Each point is reached from the start by the listed moves, each made once or not at all, plus a little noise. Say if it took an odd or an even number of moves. Then give how often each move was made.

Moves:
(1): [68 27 12]
(2): [-14  64   5]
Start: [-10 -11 -37]
Points:
[-20  55 -39] -> odd (0, 1)
[-11 -11 -45] -> even (0, 0)
[ 46  85 -22] -> even (1, 1)

Moves:
(1): [ 66  11  -2  22  13   9  -9  -2  24 -11   8 -46]
(2): [ -1  74  -8 -17 -12  27   5  -9 -23   3 -20  -3]
(3): [-14   0  71  -7   8  21 -15   6  19  17  -4  -9]
(4): [-9 -5  3 48 -5  9  7 -2 -3  4  0  6]
(5): [ -1  10   1  -4  61  17  -1 -13 -10 -11  -6  12]
(6): [  9 -19 -16  -1  -8  46  18  16   1  16 -16  13]
(7): [  5  -6  10  -4   6 -13  49 -19  -8  26   6  -7]
(8): [  2  19  -7  13  14 -35  10  69   1  30 -15  -2]
(9): [-14   7 -13  -4  -8  -8   4  -5  51   3 -19 -19]
Start: [ -4  15  22  33  -7 -12  30  18  29  -2  20 -25]
Points:
[ -3  91  27  11  54  29  88 -19 -13  19   4 -19] -> odd (0, 1, 0, 0, 1, 0, 1, 0, 0)
[ 76  -7  19  97   5  44  94  12  47  27  18 -63] -> even (1, 0, 0, 1, 0, 1, 1, 0, 0)
[ 55  96 -27  99  -7  31  61  79  82  44 -51 -75] -> even (1, 1, 0, 1, 0, 1, 0, 1, 1)
[-24  87  60  64  47  68  60  87  15  59 -46  -8] -> even (0, 1, 1, 1, 1, 1, 0, 1, 0)
[-33 118  83  53  56  13  97  48  56  66 -38 -53] -> odd (0, 1, 1, 1, 1, 0, 1, 1, 1)
[ 42  25  98  93  67  40   8   8  58  -2  17 -62] -> even (1, 0, 1, 1, 1, 0, 0, 0, 0)
[  46  105    7   31  -13    2   78  -15   70   16  -10 -102] -> even (1, 1, 0, 0, 0, 0, 1, 0, 1)

Moves:
(1): [ 46  -3  14  -8 -22  11  -5  -5  -5  -4 -19  16  13  -2  10   7   2   3
   3 -12  11]
(2): [  7  29   5  12  10  -1  -1   0 -12  -1   3   1  -1  -8  15  -7  10  10
  -1   5   6]
(3): [-14  -4  34  -4   0  -8   4  -2  -2  -5  16   4  -6   4   9  -6  -4  -7
  14  -4   4]
(4): [  3 -15   1  36  13   8   1  -8   8   5   2  16  -3  -1  -2   7   1 -12
   5   0  -7]
(5): [ 15   0   3  -2  21  -5  -3  -5   8   3   1 -13  17  -5 -11   8 -11  -1
  -4   8  -3]
(6): [ -3   5   3   4   9  50  -7  -1  -8   9  11 -22  -1  19   4   2   9  -7
  -4   0  11]
(7): [ 10   8  -7 -17   5   2  41  -4   7  13  -7   9  -2   3  12   5   2  -8
  11 -15 -13]
(8): [ 11   5  -7   2  12  16  23  36   0   3  -5 -12 -10  -4 -13   7  -1   3
  27  11   9]
(9): [ -4  13  -2  14  -6  -7  -5   0  66  -4 -17   3   5  10   8  -2   1   2
   3  -3  19]
(10): [ -5   0   5  -7   0   1  -8  17   3  39   3   0  -5  13  -8   0  10  -2
  -3   8 -15]
(11): [ 14  -6 -16 -15   3  -6 -14  12   7   2  39   6  -3  30  13   2   5   9
  12   7 -10]
(12): [  0  -2   1 -18   8   5  -2  10  13  -1   4  35   0  -7  -7 -14  -4   8
  -1   1  -1]
(13): [ -3   3  -2  -3  -8   8   1  -8   4  -2   7  11  38   1 -13   3  16  11
   8  24  -1]
(14): [  8  -6  -9 -17  -1 -16   1   3 -12   1 -20   5   2  32  -3 -13   5 -21
  -1  -5   8]
(15): [ -7 -12  -2   7   4  -4  -6  -3 -11  -1  -9   0  19  -7  38   8  -3  -9
  -7  16  -9]
(16): [  3  -1  11  -7   1  -1   1  -4  -9  -4   0   4 -10  11   6  38   2  11
   0  11   1]
(17): [  3 -15   2   2  12  -6  -9  -7  12 -19  -4  -3   7   0   9  -5  37  -2
  -2   0  -8]
(18): [ 11 -13  15  17   7  -7   7  -1   2  -1  -9   5  -1  16   4  -3  -2  39
  -2   0  -2]
Start: [  1  16 -14  19  23 -21 -18 -20  25  -3   2  -1  23   0   3  10   8   3
   6  19   4]
Points:
[ 20  -9  -3  54  85  24 -58  -9  43  24  51  48  74  56  57   2  88  51
   9  82 -31] -> even (0, 1, 0, 1, 0, 1, 0, 0, 0, 1, 1, 1, 1, 0, 1, 0, 1, 1)
[ 60  63   2  25  37  44  22   0  51   8 -41  -2  36  22  82  67  31  10
  39  33  37] -> even (1, 1, 0, 0, 0, 1, 1, 1, 1, 0, 0, 0, 0, 0, 1, 1, 0, 0)
[ 48 -27  41  82  42 -17  -8 -10  97 -30 -42  30  50  16  64  22  40  23
  51  26  21] -> even (1, 0, 1, 1, 0, 0, 0, 1, 1, 0, 0, 0, 0, 0, 1, 0, 1, 1)
[ 77   9  31  -4  41 -22  16  13  94  36   3  31  80  72  57  77  25  54
  68  71  -7] -> even (1, 0, 1, 0, 1, 0, 1, 1, 1, 1, 1, 0, 1, 0, 1, 1, 0, 1)
[ -5  65  22  16  32 -35  12 -10  87  38   1  16  14  21  37  -3  28  -2
  31  11   4] -> odd (0, 1, 1, 0, 0, 0, 1, 0, 1, 1, 0, 0, 0, 0, 0, 0, 0, 0)
[ 72   6  18 -11  46 -32   1 -22  10   2  12  94  34  57  92  36  26 -14
  42  24  -5] -> even (1, 1, 1, 1, 0, 0, 1, 0, 0, 0, 1, 1, 0, 1, 1, 1, 0, 0)
[ 42   3  48 -19  43  46 -22  25  29  14   8  20  13  36  12  37  60  10
  42  34  15] -> even (1, 0, 1, 0, 0, 1, 0, 1, 0, 1, 0, 1, 0, 0, 0, 1, 1, 0)
[ 86   4 -15  30 107 -37  27   3  37  -1   2  17  21  73  31  48  57  32
  50  42 -15] -> even (0, 1, 0, 1, 1, 0, 1, 1, 0, 0, 1, 0, 0, 1, 0, 1, 1, 1)
[ 56  26 -36  28  86 -25 -27  14 121 -16  13  47  77  48   0  -5  67  12
  49  66  17] -> even (0, 1, 0, 1, 1, 0, 0, 1, 1, 0, 1, 1, 1, 1, 0, 0, 1, 0)
